Each point is reached from the start by the listed moves, each made 0, 1 or 2 times, or once backwards (-1), plus a little noise. Is the number of moves made odd or even? Then give how often each move was made.

Moves:
(1): [29 14 62]
(2): [ -4  16 -38]
Start: [ 18  27 -14]
Points:
[ 15  43 -52] => odd (0, 1)
[ 41  74 -28] => odd (1, 2)
[ 11  60 -90] => even (0, 2)

Moves:
(1): [ 16  17 -28  12  18 -13  23  31  -6  18  11   1  12 -22]
(2): [-5 10 -5  1 31  3 15  1  5  3  7  4 -5  5]
(3): [ 10   8   1   3  10   9 -17   9 -32  -3  -9 -21   0  17]
(4): [  5  10 -18  13   6  -9  -2  11 -17   9   2 -20 -10  29]
(5): [ -9 -10   6 -19  -9   0   7  -5 -13  17 -16  -6   9  14]
(6): [  7  14   4   7  -7  38   8 -41  10 -21   7   4  -7  -3]
(7): [  0 -15   4   6   9   4   3 -12   2 -13  14 -11   7  -4]
(8): [ -6  -1  12  18   6  36  11  -5   6  20  -6 -26  -8  -7]
(9): [ 21  -6  22  18   4 -17 -18  -4   4 -10  -4   0  16 -29]
(10): [ -9 -11  29  -9  -6 -20   1  10  -8  -8 -11  18 -34   4]
(11): [ 20  11   1  -7 -19  18  -4   5   9   2   8   7  -5  10]
Start: [  6  21   8  -1   1 -15  15  -9  14  15   6   3  13 -12]
Points:
[ 25  41 -39 -12  24 -45 116  72  -5  67  57  12 -60  50] => even (2, 1, -1, 2, 1, 0, 2, 0, -1, 2, 2)
[ -39   16   82   -6  -58  106   58 -116   29   48  -51  -23  -62   38] => odd (-1, 0, -1, 1, 2, 2, -1, 2, 0, 1, 0)
[ 69  70 -36  33  45  39  80  45  35  66  59 -14  18 -45] => odd (2, 1, 0, 0, 0, 0, 1, 1, 0, 0, 2)
[-46 -14  86 -35 -64 110  22 -76 -32  46 -63 -65 -50  64] => even (-1, -1, 1, 0, 2, 1, 0, 2, -1, 1, 0)
[ -11    6  -42  -45   58 -114   45  101 -121   72  -22  -30   33   32] => even (2, 0, 2, 0, 2, -1, 1, -1, -1, 1, -1)

Moves:
(1): [ 11 -12   3  -4  -8   5  -8  -8  -6  -2  -5 -22  -8 -14   2 -15  11   0
   4   2   4  -8  -5  -5   9]
(2): [-3 -1 -2  1  0  1  9  3 -4  0 -3  1 -5 -5 -2 -1  6  1 -1 -2  3  2 -1  2
 -4]
(3): [-2 -3 -1 -4 -2  5 -7  3  0 -6 -3  8 -3 -8 -2 -8  1  7 -3 -1  0 -6  3 -2
 -6]
(4): [ 1 -1  3  6 -2  1 -8  0 -7  8  5 -6 -5 -6  3 -5 -5  2  1  8  2  0  5  3
 -3]
(5): [  2   2   0   2  10  -3  -2 -10  -3  -3  -2  10   2   5 -10   7   6 -10
   1  -2  -4   0   7  10  -6]
(6): [ -1   7 -12   5  -8   3  -2  -7  -8  13  -1  -9   5  -4   6  -1   7   9
  -2   1   2  -7   5  -4   9]
(7): [ 0 -4 -5  1  6  1  1 -2 -6  2 -2 -4  4  3 -2 -3 -3  4 -1 -2 -7  2 -2  5
  0]
(8): [ 5  0  1 -1  4  6  5 -8 -3  0  3 -6  0 -9  7 -8 -5 12 -8  1  4 -7 -4 -9
  3]
(9): [ 2  5 -3  2  9  3 -4  2 13  0  7 -1 -1 -5 -5 -1  4 15  0  6 -1  2 -2 -3
  5]
(10): [-13  -4   3   0   2  -6  -4   0 -11   5   2   2   2  -1   6   4   9  -4
  -1   5   0  -4   2  -2   3]
(11): [-1  3  6  0 -1  5  1 -2  1  0  9 -2  5  5  3  2  4 -2 10  0  3 -1 -5  4
 -5]
(12): [ -4  -2  -7  -5   4 -14   0   1 -16   5  10  17   9  10   0  -2  -2  -7
 -11  10   6   8   0  11   4]
(13): [-1  3  6 -1  6 -6 -2  7 12  1  3 -4  7  2 -8  0  0 17 -8 -9 11  2  6 -2
 -9]
(14): [ -3  -2   4  -3  -3   3   3  -8   3   5   1  -2   1  -2  -8  -5  -3   3
   1   2  -6   1  -5 -11  -1]
(15): [ 2  0 -1  3  0  2 -2 -1 -6  0 -4 -6 -6  4 -1  2  0  1 -4 10  3 -4 -2 -5
 -3]
(16): [ 1 12  7 -6 -5  7  1  1 -2 -1  0 -6  1  0 -1  0  2  3 -5  9 -3  0 -2 -1
  0]
(17): [ 3 -8  0 10 -8 11 -3 -4 -2 -4 -2 -8  3 -3  2 -2  1  3 -6  4 -3 -3 -3  0
  3]
(18): [ 6  1  5 -2 -9 -1 10 -5  2 -3 -5  5  0  3  0  5 -2  5  8  7 -6 -5 -4  7
  3]
(19): [ 7  2  4  7 -3 -1 -3  2 -7  1  2  1 -5  4  2 -3 10 -1  1 -5 -7 -3 -3 -3
  2]
(20): [  2  -1  -1  -4  -8   7   0  -4   8  11  -4  -6  -1  -1  -2   0   5  -5
  -4  -5  -7 -10 -16   6  -6]
(21): [ 7 -7 -3 -5  8  5  0 13  2  6 10  5  9  5 -1 -4 -7  0 -4 13  3 -3 13 -1
  1]
(22): [ -9  -1  -1  -2   2   0   0  -1   3  -3  13  -5  -3   5 -11   2  -3  -2
  -6   1  -8 -11   3   8   3]
(23): [ -2  -2   3   5  -1 -10   6  -4   1  -4  -6   1   2   0   6  -5   4  -7
   0  -2  -8  -5  -3   5  -8]
(24): [-3  2  5 -1 -2  8  3 -6 -1  3 -4 -3 -5 11  5 -8  1  0 -1  5  0  0  1  4
  8]
Start: [ 20  -6   8  -6   7  -7  -3  -1   7  -1  -2  -2  -1   0   4   0   4   9
  -2   5  -9   3   6  -8 -11]
Points:
[  41  -25   28  -25  -58   73  -19  -12  -46   34   22  -61   -1  -20
   52  -48   26   56  -61  121   -1 -105  -15   -7   18] => even (1, 0, 2, 1, -1, 1, -1, 2, 0, 2, 1, 1, 0, -1, 2, 2, 2, 2, 0, 2, 2, 1, 0, 1)
[ -4   5  52 -13 -33   4  -5 -76   8  26 -23 -89   1 -24  -6 -38  82  48
  19 -10 -39 -72 -24 -11 -27] => odd (2, 0, 1, 0, 1, 2, 1, 0, 0, 2, 2, -1, 2, 2, 0, 1, -1, 1, 0, 1, -1, 1, 2, 1)
[  -7  -19    3  -17  -37   66   -2  -60  -54   63   19 -108   17   33
    5  -19   48  -19  -26   60  -58  -73  -39  -11   20] => odd (1, 0, -1, -1, 0, 2, 2, 0, -1, 2, 2, 0, -1, 2, 2, 2, 1, -1, 0, 2, 1, 2, 0, 1)
[ 62 -64  12   0   6  -8   0  -9  12 -30 -10 -22 -12 -34 -39 -46   8  29
 -21  40  -8 -44  36 -38 -31] => odd (2, 1, 1, 0, 1, 0, -1, 0, 0, -1, -1, 0, 1, 2, 2, -1, 1, 1, 0, -1, 2, 1, 2, -1)

Moves:
(1): [ -2  -1   9 -12   6  -3 -18   9   4  10  -9  -5  -1  12  -4  -2   9  -8
 -20   1   2   0  -9  -7]
(2): [ 9 -3  3 -4  4 -2  5  8  5  5  6  1 13  1  1  0  7 -8  0 12 -7  3 -2  8]
(3): [ 11   4  19 -10  -5  11  18   7   2   2   6  10  -4  -4 -12  -4   8  18
  -5   1   4   7   0 -11]
(4): [  0  12   1   0 -18  -7 -17   3   3  -2  -4   3   8   1  -5 -17  -1   2
  -1  10 -16  11  -2  -7]
(5): [ -4   6  -4 -15 -19 -10  -9 -11 -10   2  -4  -4  -3 -18 -11   1   4   3
  -6   5   4 -15  -5   0]
(6): [ -2  -3   2  -3  -5 -15   0  -7 -12  -1   9  -3   0   2  -9   1   2  -6
  -3 -10   8   6   2   1]
(7): [  0   6  -9 -13   8  -5  -1 -21   4  21 -17  20  -8   4   2 -19 -14  -2
   0  17 -12 -13  10  -3]
(8): [  1 -15   7  13   2  -4  10   7   7  12   5 -12  -9 -12  10 -14   9 -14
  15  -9  10  -9   8   7]
(9): [ -3  -1  -6  -6  -1   5  -1   0  11   0   1  -1   0   5   5  -2 -12  -3
   2   0   5  -5  -5   2]
(10): [ -2   6  14   4 -17   9  -3   9  -1   2   2  -9  -1  -4 -13  12 -23  -3
  -1  11  11 -22  -8  13]
(11): [ -8  15   1  -3   8   0   1   3   3  -8  -9  -6 -10 -16  -5   4 -14   5
  -5   3   9   9  10  -2]
(12): [ -8   2   3  -9   4  -4  17  -5  -1  -2   4 -11   0   3  -1  -2  -3   1
  -5   6  -2  -7  -4 -12]
(13): [  7  -8  -1   0   5  10  -1  -4 -15  10  -6  13   6   3  -3  -7  -1  -5
  10   7  22   4 -15  -6]
(14): [ -3  -9   6   3 -17  -5 -10   3  11  15  -2  12   7   7  -3   2   2  11
   5 -13  -5   2  12 -17]
(15): [ -1   7  -4  -4  -1  15   2 -13   1   2  -5   3   3   3   1   0   4  -7
  -4  -7  -6   4   2  -5]
(16): [12 -7 -7 15 18 10 -6  2  1 -2 -2 -5  1 -3 -7 -3  1  4 -1 -5  6  6  8  5]
(17): [-11  -7  10   1   7   1   2   0   4   0   5  11  -5  -4  -7  -2  13  -8
  -7   7   6   7  -1  14]
(18): [ -5  12 -10  -4  -7  -4   1   0   8  -3  -2   2   8  -4   4 -10  18   6
   6 -10  -9 -10  12   1]
(19): [-15   8   2  -1 -12 -10  14  -2  -5  -4   1   5  -4  -3  -8   3   2   7
 -12  -9   8  10  -8  -7]
(20): [ 15   3   1  -8  12  -6  -2   0  11   0  -4   1   7   0  11  -5   6  13
   8  -4  15   2 -12  -7]
(21): [  6 -14   7  -9   7  10   7  -2 -11  -5  -8  -2  -2  -6   1  -4  14   7
  20  -5  -1   1  -9   4]
(22): [  8 -11   1  -1  -6  -3  12  -6  14   1  -1  -2  -2  15  21   1   5   7
  -1  20 -10  15   0   7]
(23): [ -2  -1   2  -4   0  -2  -4   2   5 -14 -11  21   2   5   9   2  -9   8
 -13   7   7  -5  -8  10]
(24): [  8 -14  -1  15  -4   0   3   6  10  -1  -5   4  -5   1 -14  -4   4   2
   5   6  -2  -1  -2 -11]
Start: [  8   3   0   1  -7   7   7   5  -9 -15   1   0   8  -2   1  -9   3  -6
  -2   4  -3  12  -2  18]
Points:
[-20  -4  10  19 -59  12  26  53  84 -43 -13  -6  53  -6  47 -40 -25 -17
  51 -22 -55  -6   8 -18] => even (-1, 2, -1, 2, -1, -1, -1, 2, 2, 0, 1, 2, -1, 2, 2, -1, -1, 0, 0, 0, 1, -1, 2, 1)
[ -6 -39  92 -22 -66 -60  66  28  59  40  22 -25 -32 -41 -42   6  75  38
 -33  43  24  12   9   4] => odd (1, 1, 1, -1, 2, 0, 0, 1, -1, 1, 1, 1, -1, 2, -1, 0, 2, 0, 1, 1, 0, 2, -1, 1)
[  -8  -36   16   43   43   29  -77    4  -15   64   13   -1   29   41
  -38  -42   38 -110  -43  -47   31   56    6   14] => odd (2, 0, -1, 1, -1, 1, 0, 1, 0, 0, -1, 0, 1, 1, 2, 2, 2, -1, 0, 0, -1, -1, -1, -1)
[-16  16 -35 -22 -43  29 -18 -76   2  55 -62  68  -9   9 -73 -19  -7  -7
 -79  54  -4 -26  22   2] => odd (1, 0, 0, -1, 2, 0, 2, -1, 0, 1, 0, 0, 1, 1, 2, 2, 1, 1, 1, -1, -1, 1, 0, 1)
[ -13   53   -1   18  -40  -10  -26   -1   86   54  -12   44   22   -8
  -57 -107  -12  -21   14   -8   17  -28   30   -2] => odd (0, 0, 0, 2, -1, 1, 2, 1, 2, 2, 0, 0, 0, 1, 1, 1, 2, 2, 1, 2, -1, -1, -1, 1)
[ 23 -33 105 -28 -45  50 109  52 100  60  43  22  20  44  24 -11  76  -4
   0  46   5  12 -28  45] => even (1, 2, 2, -1, -1, -1, 0, 1, 1, 2, -1, 0, 0, 1, 1, -1, 2, 1, 1, 1, 0, 2, -1, 0)
[ 27 -50   4 -57 -18 -37  26 -15  62  33 -51 -26  12   7  33 -39  54 -13
  10 -45  40 -38 -32  25] => odd (2, 2, -1, -1, 1, 2, 1, 2, 2, 1, 0, 0, -1, 1, 2, 1, -1, 1, 2, 2, 2, 1, 1, 1)
[ 63  35  40 -76  79  36  57  36  19   8 -27  -1  45  -1  -9 -32  75  66
 -14 -60  70  59   1 -46] => odd (2, 2, 2, -1, -1, 1, 0, 0, 0, 0, 2, 1, 1, 1, 1, 2, -1, 2, 1, 2, 1, 0, 0, -1)
[ 10 -29  67 -92 -49 -31  96  -6  27  71 -31  40 -44 -75  -5 -56  24  44
  44  39  20 -19  24   0] => even (0, 2, 2, -1, 2, 0, 2, 2, 1, 0, 2, 0, 0, 2, -1, -1, 0, 0, 1, 0, 2, 1, 0, 0)
[ 67 -74 104 -69 -63  39 121   8 -14  21  45 -23  47  33  56 -24  71  -9
  54  13   7  11 -44  22] => even (0, 2, 2, 0, 0, 2, -1, 2, 0, 1, -1, 2, 1, 1, 2, -1, -1, 0, -1, 0, 2, 2, 1, -1)
